Each row of a before or after table is a point. One or more steps were done to the points. Then noise was added and the rows were shuffled. The steps act on columns, c1 being the first. What was done? A step turns or swaps two columns, mirrors them in a line or flattens them onto one, adds a multiple of one to another, or multiplies or shifts one. Angles are multiples of 10 degrees, from the lower column toward the higher: turns from -170 to 170, lines from 10 to 170 but not 90. Use the fewest steps. Two steps may share a column if one is a turn and the other turns, adds or multiplies; they go together, in the order done. Otherwise the lowest column goes first.
In the rows, zero is written as 128.

Before, 14 rows:
[[168 107 184]
 [149 106 122]
 [131 147 115]
 [161  97 148]
 [ 70 188 156]
 [154 100 144]
 [107 126 169]
 [ 99 150  91]
 [109 154 117]
 [ 89 171 120]
 [132 108 143]
 [105 133 115]
 [159 130 101]
 [ 97 177 160]]
After, 14 rows:
[[175  60 150]
 [140 100 120]
 [124 112 121]
 [ 98 132 111]
 [149 127 156]
 [158  80 124]
 [149  74 148]
 [ 93 156 164]
 [152 103 103]
 [149 121 117]
 [111 154 125]
 [106 161 139]
 [126 150 136]
 [ 99 162 139]]
Steps: turn c1 and c2 by 170 degrees; multiply c3 by 0.7

Before, 8 rows:
[[159 107 133 122 162 139 153  88]
 [189 129 113 146 110 162  97  85]
 [178 113  95 154 110 117 110 133]
 [123 145 148 125 115  96 145 136]
 [105 125 114 117  94 172 141 119]
 [ 99 127 123 149 132 103  64 153]
 [181 138  86  96 114 161 135  88]
 [108 123 187  94 167 141 157 162]]
After (8 x 8):
[[ 93 123 133 147 125 116  64 155]
 [110 130 110 126 161  98 146 138]
 [121 162 142 116 134 178 142 121]
 [114  95  68  94 105 148 157 160]
 [174 151 160 154 111  99 110 133]
 [196 144 145 146 134 137  98  83]
 [188 136 170  94 148 142 135  88]
 [160 104 121 123  85 124 154  86]]
Steps: turn c1 and c6 by -20 degrees; multiply c2 by 1.6; turn c2 and c5 by 110 degrees; multiply c3 by -1

Before:
[[147 113  60 135 143 159 151 129 143 110  85 134]
 [193 106  65 128 121 128  78 145 149 176 119 157]
 [172 155 116 183 132 119 102 139 129 134 152 132]
 [128 153 130 103 181 127 168 149 142 125 168 117]
 [188 176 113 127 143  98  96 160 108 144 148 114]
 [151 108  76 101 136 161 140  94 137 118 100 162]
 [213 127 124 149 159 123 117 147 126 146 158 126]
 [128 140 115  97 183 134 138 159  83 157 148 140]
 [190 150 136 152 117 122 106 159 136 156 120 128]
 [125 137 124 113 175  85 169 152  92 122 149 144]]
After:
[[188 152 119 151 115 122  75 157 132 140 120 133]
 [126 134 124 113 176  88 138 154 110 134 148 111]
 [152 113 155 102 132 162 110  99 132 138 102  72]
 [124 155 136 103 180 121 138 150 135 144 167 137]
 [131 141 132  99 185 137 107 160 109 178 150 114]
 [186 177 147 128 144  98  64 155 117 145 145 134]
 [146 115 183 133 141 161 121 127 136 103  84  88]
 [216 130 130 151 159 123  90 147 127 132 159 126]
 [193 107 171 127 122 125  46 146 134 176 118  70]
 [174 157 134 181 133 117  69 140 129  95 152 118]]
Steps: turn c3 and c12 by 150 degrees; add -0.7 times c4 to c10; shift c7 by -30; multiply c9 by 0.4

Before, 8 rows:
[[148  94 138 139 129 125 120 116 104  87  82 142 117 134 138 155  86 167
  116  96]
 [153 122 158 134 157 171 107 175  75  87 153 171  83 108 137 148 146 115
  134  95]
 [176 101 187 146 113 148 112 111  65 169 127 105 125 113 124 102 162 116
  115 194]
 [128 160 128  91 116  98 145 131  76 155 146 145 121 131  72 150 101 160
   85 134]
 [113 140 165 132 158 128 102 127  77 108 164 175 153 166 135 161 145 146
   75 123]
 [138 129 153 167 151 174 164 165 142  94 140 173  78 123 104 144 127 133
  125 108]
 [114 101 145  82  81  98 182 137 131 159 109 139 124 124  78 124 135 164
  147 168]
 [128 146 160  71 136 118 168 164 136  93  98 105 157 107  99 122 106 110
  134 132]]
After (8 x 20):
[[114 100 141  78  98  99 183 148 133 159 107 166  92 123  89 126 130 152
  162 145]
 [130 147 160  71 119 119 169 133 138  95  97 104 133 149  93 123 150 137
  132 137]
 [124 160 125  90 127  94 146 142  75 154 146 150  89 156  92 150 129 151
  137  87]
 [113 140 164 131 183 129 101 138  77 110 168 144 150 120 115 164  90 136
  124  76]
 [150 121 160 133 177 169 106 138  77  88 153 142  98 111 164 150 147 143
   95 132]
 [150  91 140 139 138 124 117 145 106  90  83 135 126 170 146 156 126 145
   94 117]
 [138 126 156 168 175 176 167 147 142  90 139 147  72 125 146 144 134 149
  106 124]
 [179 102 187 145 103 150 113 118  63 169 128 119 128  94 132 106 136 112
  197 115]]
Steps: turn c5 and c12 by -40 degrees; flatten c8 and c18 onto the line at 50 degrees; turn c13 and c15 by -40 degrees; mirror c14 and c17 in the line at 140 degrees; swap c19 and c20

Before:
[[162 151 169 142 143 107 130 100 124 134 130  97 119 127  71 128 140 155
  107 107  84 191 128 113 142 120 103 111 148 151 182 115]
 [167 163 146 133 162 114 123 101 133 132 132 104 101 108 119 106 166 160
  162 151  84 174 134  88 137 138  93 101 133 172 151 116]
 [ 84 122  99 147  97 165 134 114 112 128 145  91 111 144 140 143 110 153
  128 112 109  92 142 142 135 125 134 107 149 136 131 138]
 [100 119 103 149 130 131 132 128 133 133 177 107 119 126 158 138 110 144
  126 114  86  83 156 148 117 129 106 125 114 131 125 121]
 [134  95 147 144 113 120  81 138 130  62 119 149 156 127 121 129 128 161
  132 125 128 121 109 107 129 127 118  83 175 109 131 141]
 [123  72 148 140 105 134  57  99 127 112 145 145 161 130 105 127 142 132
  126 141  84  79 133 136 146 137 125  75 196  73 125 135]
 [102 123 118 151  90 140 138 129 133 148 124 112 119 109 153 136 121 155
  111 115 103  94 160 144 149 116 134 121 102 156 128 132]
 [106 119  92 129 110 128 101 121 125 160 170 111 135 112 157 140 107 135
  133 140  91  98 122 130 159 146 111 139 133 127 116 152]
 [127 120 165 134  95 129  67 132 132  92 140 140 155 116  95 131 131 153
  129 147 113  87 114 142 132 142 117  94 206  83  93 121]
 [122 126 113 120 115 139 123 119 137 126 141  93 102 133 136 118 108 147
  115 114 121 100 151 114 158 140 100 114  97 137 112 133]
 [178 119 145 139 164 115 127 130 137 136 148 103 133 120  81 107 179 151
  162 151 116 158 126  92 144 119  85 125 156 160 149 118]]
After:
[[104 122  88 130 100 129 111 121 122 160 133 117 136 109 159 140 110 135
  135 144  92  99 120 134 158 147 111 117 133 127 116 174]
 [161 153 171 137 128 108 145  97 125 133 144 134 117  95  73 128 137 154
  110 106  84 188 126  84 141 119 105 146 150 152 183 124]
 [167 162 146 133 124 119 163 102 129 130 141 112 103 100 117 107 168 158
  161 149  82 176 134   6 136 135  97 154 134 171 152 125]
 [125  70 147 140  62 134 107  99 122 111 128 127 165 145 105 124 138 129
  126 137  82  83 138 151 145 134 125 180 198  75 126 148]
 [ 85 123 101 147 129 163  96 114 114 130 126 150 111  94 140 143 109 153
  129 114 109  93 143 174 134 124 135 150 150 135 129 144]
 [132  94 146 142  82 119 113 133 132  62 112 129 159 147 121 129 129 161
  136 125 130 121 107  65 129 126 120 173 173 107 133 126]
 [120 127 114 118 123 142 110 117 133 124 129 142 101  96 137 119 109 144
  114 114 121  99 143  84 160 144  97 140  92 135 116 145]
 [ 98 116 102 147 131 128 128 128 135 133 156 132 117 108 155 137 110 147
  121 113  83  84 156 193 114 131 109 133 113 132 119 164]
 [129 119 165 135  66 130  96 131 133  90 137 114 158 134  94 128 136 155
  132 149 119  82 112 174 132 139 116 161 204  78  95 136]
 [102 123 116 150 137 140  86 132 137 147 122 112 119 110 157 137 119 150
  109 113 104  93 161 176 146 116 135 137 102 155 127 124]
 [174 119 145 140 128 115 164 130 133 137 145 122 136 101  81 109 179 154
  161 148 117 157 126  23 142 120  87 131 153 156 148 140]]
Steps: swap c5 and c7; turn c11 and c32 by 60 degrees; mirror c12 and c14 in the line at 50 degrees; multiply c24 by 3; multiply c28 by -1

Before, 12 rows:
[[105 108 155 125  90 124 116 106 155  88  97 111  84  95 155 139 146 129
  106 162 143 129 101 127 143 101 109 144 148 146 157 149 115 103 144 159
  141 140 147 129 135  93  83 148 164 149 116  93  86 107 102 121 130 122
  111 167 137 151 157  97 142 103 167 162]
 [145 117 130 127 144 144 138 104 116 142 102 156 143  92 126 146 143 168
  113 118 139 117 147 158 126 139  93 136 137 150 120 140 121 140 123  98
  154 108 173 104 104 138 119 137 103 104 135  94 139 147 107 153 136 137
  119  95 155 133 162 158 140 110 116 110]
 [ 95 105 152 115 123 131 159 145  87 128 146 156 105 134 146 117 152 126
  142 125 137 146 128 174 134  95  91 166 148 171 127 103 134 104 127  97
  115 151 114 112 122 162  97 123 131 100 167 106 149 115 126 129 140 151
  102  96 126 163 163 150 122 105 160 100]
 [123 156 102 121 156  99 168 115 114  88 128 129 146 152 153 105 145 146
  120 110 131 127 130 155 134 160 120 149 136 140 124 115 114 153 153  99
  161 157 149 158  77  92 138 108 134 111 114 145 111  91 157 162 151 117
  139 119 109 117 111 148 124 145 113 164]
 [ 87  97 161 113 153 139 107 162 111 130 123 116 115  80 155 102 142 116
  149  99 165 100 107 135 151 120 133  93 102 123 102 150 168 107 149 167
  115 123 104 172 110 111 143 163 121 113 153 158  80 126 121 140 156 141
  103 116 148 148 143 151 174 131 168 130]
 [140 140 133 134  95 142 124  97 141 122 109 121 126 131  89 133 152 121
   97 120 129 104 129 132 141 112 112 150  97 169 152 144 131 149 151 105
   95 134 154 152 129 157 121 104 119 106 124 101 111 118 141 176 127 115
  101  96 132 137 126 125 127 117 137 113]
 [ 91 102 121 150 117 135 107 108 157  91 142 137 121 147 142 133 135 171
  146 140 153 114 127 124 101 117 136 124 111 109 114  95 131 117 141 151
  114 115 138 123  84 143  77 112 155  99  98 128  86  92 133 139 109 110
  142 133 130 114 147 126 154 133 127 130]
 [110 154 108 132 118  91 139 145 118 131 123 155  91 107  96 141 154 113
   80 104 111 168 141 117 113 137 133 156 113 156 142 114 124 136  95 136
  119 138 143 133 134 147 123 155  95 172 172 164  86  91  98 127 130  99
  101 108 182 136 105 138 118 162 134 165]
 [142 133 145 161 132 135 168 108  96  88 131 134 126 132  93 122 144 118
  151  93 148 167 127 142 113 155 142  95  98 122 137  81 146 126 134 125
  149 128 139 134 111 116 103 115 141 123 124 164 146 125  91 117 122 169
  138 152 108 164 136 130 150 100 162 109]
 [131 161 113 163 144 127  97 125 130 116 155 157 140  81 132 112 120 117
  114 112 107 116 150 171 151 111 129 101 123 131 115 125 160 154 109 147
  126 126 165 160 107 138 109 119 126 113  98 151 123 152  99 133 105 137
  128 127 122 161 102 106 128 140 172 129]
 [112 122  88 169 123 100 101 153 133 122 122 176 135 107 141 110 119 135
  141 112 172 158 136 170 130 151 154 163 109 106 113 102 123 120 145 144
  165 159 176 117 141 100 121 112 131 159 105 108 101 114 161 139 156 163
  150 101 115 126 108 132 122 103 113 112]
 [151 100 107 136 153 123 148 141 128 140 152 136  89 144 120 121 154 150
  149 141 125 138 111 114 131 126 121 104 149 129 153  95 137 157 150 146
  142 109 123 116 138 111 145 130 106 142 124 164  87 119 122 126 156 100
   92 164 115 133 122 130 132 154 133 121]]
After, 12 rows:
[[ 95 105 151 112 124 133 158 145  89 128 147 154 103 133 144 113 152 125
  169 126 137 135 128 176 130  97  92 165 149 171 127 106 136 100 129  97
  117 146 115 113 122 161  95 124 128 100 168 107 152 144 127 130 139 150
  104  93 126 164 157 148 123 102 161  99]
 [140 137 133 134  95 141 127  99 140 123 109 119 126 133  91 132 151 124
   62 118 131 113 130 133 143 111 113 153  99 170 152 140 132 158 148 102
   92 133 152 153 126 156 119 102 119 109 124 100 111  62 140 177 126 117
  102  96 132 137 131 126 126 118 135 113]
 [111 120  87 167 120 101 100 152 131 122 121 178 134 108 141 111 120 138
  167 113 171 154 137 170 127 155 156 164 108 108 114 100 124 109 145 148
  163 155 178 116 143  98 120 113 133 155 106 105 100 143 159 142 152 163
  152 100 115 126 107 134 125 104 112 112]
 [143 120 129 131 144 145 138 105 117 143 105 154 145  93 124 145 142 165
   80 118 138 122 147 159 128 139  94 135 139 149 119 138 117 143 122  93
  154 105 170 106 105 139 118 137 100 108 134  92 139 113 110 152 134 140
  117  96 153 129 166 158 140 112 113 111]
 [132 161 116 162 143 128  97 122 134 115 155 160 136  80 130 112 118 118
   80 114 106 127 149 170 151 109 128 100 121 135 115 125 162 155 110 144
  129 126 165 159 106 140 109 120 130 116  98 152 124 116  98 136 106 134
  128 126 120 161 112 106 127 142 172 130]
 [143 134 145 160 132 135 169 112  97  88 132 134 125 132  93 123 145 119
  185  94 149 164 128 140 114 156 143  95  98 125 136  80 144 110 133 120
  150 126 139 138 110 114 103 115 143 123 123 166 143 171  93 119 119 174
  138 152 109 163 137 130 151  99 163 110]
 [126 157 102 122 151  98 166 112 113  89 126 130 147 153 152 106 142 145
  132 115 134 137 128 154 135 158 119 150 134 144 125 119 115 153 153 102
  159 155 148 160  77  94 137 107 137 111 113 145 111  86 157 158 152 117
  138 121 112 117 118 147 125 143 110 165]
 [111 155 109 133 122  90 140 143 117 132 124 157  93 106  96 140 153 113
   40 103 113 169 141 116 114 136 132 156 113 154 143 115 127 121  97 138
  119 136 144 131 136 147 125 156  92 171 172 167  89  10  95 128 131  99
  105 108 180 135 109 139 116 160 134 166]
 [ 91 102 120 150 115 133 110 109 153  90 144 139 119 149 138 135 140 171
  194 143 151 109 127 123  99 117 136 125 110 109 116  92 129 125 139 151
  116 112 140 121  82 142  77 111 156 101  98 128  88 133 134 138 109 107
  141 131 132 111 145 126 154 134 126 130]
 [ 85  99 162 113 154 135 107 159 113 129 121 115 116  76 159 105 144 117
  177 100 167  98 109 135 153 117 129  91 101 125 102 148 167 118 151 165
  116 125 103 171 110 110 143 164 126 109 152 157  79 165 120 140 156 140
  106 115 147 148 136 149 176 133 167 130]
 [153  99 107 137 153 125 150 138 127 138 155 139  91 145 117 122 154 153
  183 137 123 148 112 118 128 124 120 105 152 129 152  98 142 151 152 148
  144 110 125 117 141 110 142 133 105 141 122 161  87 164 121 125 155 100
   93 163 115 135 130 132 132 151 132 120]
 [101 112 154 126  93 123 114 106 154  88  98 111  82  96 154 137 148 130
   89 160 143 123 103 126 141  99 106 142 148 144 157 149 113 107 147 159
  140 142 146 129 132  91  82 148 164 150 116  95  88  66 100 121 133 121
  113 166 141 149 150  94 140 105 165 162]]
Steps: multiply c19 by 3; turn c19 and c50 by 40 degrees; add 0.3 times c34 to c59; turn c22 and c34 by -20 degrees

Before (13 x 64):
[[115 167 109 171 109 105 108 180 120 151 158 105 144 152 154 110 123 158
  135 120 144 131 106 135 113 180 120 163  94  71  96 108 219 120 132 142
  126  59  89 154 181 164 149 117 155 131  86 105 163 134 104 106  74 148
  124 121  95 126 101 162 131 132 136  57]
 [106  97 123 140 134  64 126 104 111 170 111 125 101 107 126 105 166  95
  100 161 100 161 163 159 178 157 134 109 147 124 178 125 101 127 109 104
  113 147 132 132 149 113 140 121 117 129 124  89 147 160 133 116 122 101
  164 158 129 124 171 145 165 134 148 137]
 [ 80 205 151 130 151 119 133 147 127 161 150  77 142 161  96 103 121 163
  117 125 110  95  87 190  86  85 137 148  42 144 128 135 146 146 109 130
  134  83 134  79 104 102 127  96 148 103 179 100 164 123 121  96 152  97
   77 151 154  93  69 122 156  96  93 168]
 [ 93 130 109 136 106  83 147 122 120 141  90  97 111 130 115 123 118 156
  114 146 110 130 180 128 140 168 168  96 129 127 158 144 132 132 153  96
  121 157 155 114 163 131 146 109  97 139 147 144 171 145 135 120 143  98
  150 170 131 123 116 113 136 143 147 138]
 [141 167  89 186 134 112 123 146 129 120 131 102 158 197 137 138 139 167
  120 147 141 111 123 125  90 143 102 159  96  96  98 126 181 125 140 107
  148 106 102 111 145 154 116 155 166 128  93 118 131  97 120 165  82 129
  101  89 113 133 101 157 129 124 123 116]
 [ 86 100 125 108 163  97 141  81 126 165  78 129  97  97 123 143 160 136
  115 156 133 103 180 139 178 140 139  99 154 152 145 109  95 116 178  88
  120 120 175 151 143 152 155 125 122 151 147 113 135 176 136 122 101 120
  166 140 153 148 113 113 160 163 174 146]
 [112 165 121 186  82 112 120 154 147 138 172 123 153 155 109 140 154 140
  111 117 119 111 122  95  72 133  91 134  72  88  69 109 182 120 148 157
  135  92 119 126 147 141 119 115 146 113  82  94 165 112 164 147  94 165
   95 118  87 137  83 141 118 116 166  98]
 [109 121 109 118 143  92 130 131 168 145 102 132  66  95 118 148 111 139
   97 132 137 115 163 159 151 133 142  88 175 120 157 117 123 121 130 126
   93 142 149 154 165 104 137 114 129 145 131 105 110 163 123 146 135 102
  141 171 163  89 146 135 149 137 165 147]
 [122 200 101 174 131 129 117 129 140 108 149 114 148 149 156 115 128 161
  118 120  98 110 103 113  96 145 121 129  98  86 119  99 189 126 120 137
  147  95 103 166 151 197  97 162 160 132 116 111 149 118 169 135  82 162
   97 122  49 118  79 127 133 140 137 129]
 [112 100  95 132 120 134 133 101 163 172  84 136 122 114 125  86 143 126
  134 165 110 144 193 128 162 151 164 115 161 166 152  98 125 122 139 107
  109 131 144 143 163 109 132 105 104 141 135  94 137 162 134 147 105  82
  171 145 142  83 113 123 180 169 160 133]
 [116 119 133 102 144  95 135  91 161 140 108 118  91 129 164 122 115 137
  100 114 115 162 170 179 164 156 131 102 176 162 158 152  92 121 142 113
  143 119 154 144 139 105 118  89 102 139 111 115 138 130 144  99 112  93
  167 121 151 103 106 114 146 173 157 138]
 [105 122 121 152 160  80 140  84 158 158 110 148  99 126 117 145 139 133
  133 161 141 146 146 138 161 199 162  74 167 134 167 110 120 112 145 110
  110 126 136 128 148 110 149  97 109 114 149 109 134 124 145  99  94 105
  138 147 146  93 115 125 165 115 135 111]
 [105 190 115 138 152  99 139 118 103 130 132 106 185 173 110 132  90 184
  125 114  68  94 108 185  76  76 120 162  77 141 128 102 154 138 130 182
  165  97 154  76  83  93 106  78 168  86 164 111 152 130  98  77 175  97
   53 184 122 128  67 146 175 119  74 123]]
After, 13 rows:
[[111 120 110 118 145  95 127 136 168 143 103 129  66  91 119 150 104 144
  110 137 135 117 162 159 155 142 146  86 171 120 150 114 124 121 129 132
   91 136 149 153 166 106 139 114 129 147 159 104  90 165 120 147 140 102
  139 169 163  95 149 137 153 141  77 146]
 [104 129 119 153 163  72 138  84 155 159 113 147  99 123 123 147 137 132
  146 165 138 151 141 138 161 212 164  73 164 132 150 112 120 116 149 111
  114 124 136 123 151 113 148  91 110 111 122 110 139 122 148 101  89 106
  141 148 149  97 113 122 168 119  60 109]
 [ 87 103 129 111 158  95 136  80 126 160  78 131  96 102 123 145 162 134
  129 149 138 105 181 141 170 146 144  99 155 150 143 107  99 123 179  87
  127 118 168 146 140 154 153 121 121 152 151 114 139 177 134 120 104 122
  167 136 148 148 112 111 157 162  31 144]
 [142 171  86 188 131 117 125 145 129 123 134 104 157 195 135 142 139 171
  109 143 144 111 121 119  89 128 103 158  97  96  92 125 181 125 136 109
  150 106 102 111 147 151 115 152 163 126 143 121 135 101 121 164  87 128
   99  85 114 129 103 163 126 115 147 111]
 [ 76 205 149 129 150 118 125 150 127 160 150  77 139 165  92 103 121 164
  120 120 110  95  85 187  80  89 135 143  46 144 146 136 145 153 112 124
  136  82 133  70 106 103 129  92 150  96  70  99 197 124 122  96 156 100
   77 149 159  87  71 120 154  93  80 172]
 [108  91 129 143 136  62 126 103 108 167 110 127  99 110 124 102 167  91
  128 161  99 159 162 158 178 173 134 112 149 124 162 128  92 119 107 103
  112 145 131 129 150 111 135 121 118 132 151  86 166 160 137 116 122 109
  167 161 134 123 174 139 167 137 111 141]
 [114 119 132 101 147  92 137  91 164 141 106 115  90 126 166 117 117 133
  113 109 117 165 171 182 162 164 130 105 179 155 145 152  94 122 142 110
  137 124 152 139 138 102 121  86 102 141 161 113 149 126 147 103 115  94
  162 121 151 109 104 113 146 175 101 140]
 [108  99  96 134 121 127 133 100 157 170  85 144 115 114 127  88 142 126
  148 168 114 142 190 131 165 162 167 119 170 168 147  97 122 122 133 107
  111 129 143 139 160 103 130 104  98 143 153  96 144 163 131 146  99  85
  166 146 142  82 112 122 181 167 118 130]
 [105 191 116 141 154 101 138 121 105 130 135 106 184 174 107 130  88 183
  125 116  66  92 110 180  83  79 125 160  74 136 150 102 149 140 132 178
  163  99 156  83  78  98 107  83 170  90  64 108 176 121  94  83 175  96
   53 183 117 126  66 141 178 120  97 127]
 [116 170 108 171 111 109 107 190 121 156 158 105 144 143 148 112 125 163
  124 118 138 127 109 134 116 164 117 162  97  74  77 104 223 121 133 142
  131  62  91 154 181 160 150 122 155 131 159 108 202 137 105 102  74 148
  125 121  90 127 102 160 133 138 177  60]
 [ 95 132 106 127 105  85 152 123 120 142  92  99 106 130 109 120 116 150
  132 151 104 129 181 129 140 172 171  95 141 129 142 141 131 132 149  95
  119 161 155 111 159 128 146 115  97 139 135 145 215 146 136 115 146  99
  150 174 127 124 113 104 136 142 134 135]
 [113 161 119 188  79 111 121 155 145 140 173 121 154 153 110 140 156 137
   82 115 120 115 116  97  77 117  96 134  71  84  70 108 180 121 152 159
  130  94 123 129 147 141 115 119 143 110 189  96 200 113 157 147  93 164
   97 118  81 134  86 144 119 114 207 101]
 [129 201 100 168 131 131 111 129 141 109 152 114 149 152 156 117 130 163
  116 115  96 109 101 111  96 144 122 127  95  88 117 101 195 125 118 141
  150  91 108 164 149 194  97 163 158 131 139 109 173 115 171 128  81 162
   98 117  45 113  80 128 133 139 128 130]]
Steps: turn c47 and c63 by -130 degrees; add -1.5 times c5 to c63; add 0.5 times c31 to c19; turn c26 and c31 by -20 degrees; multiply c49 by 2
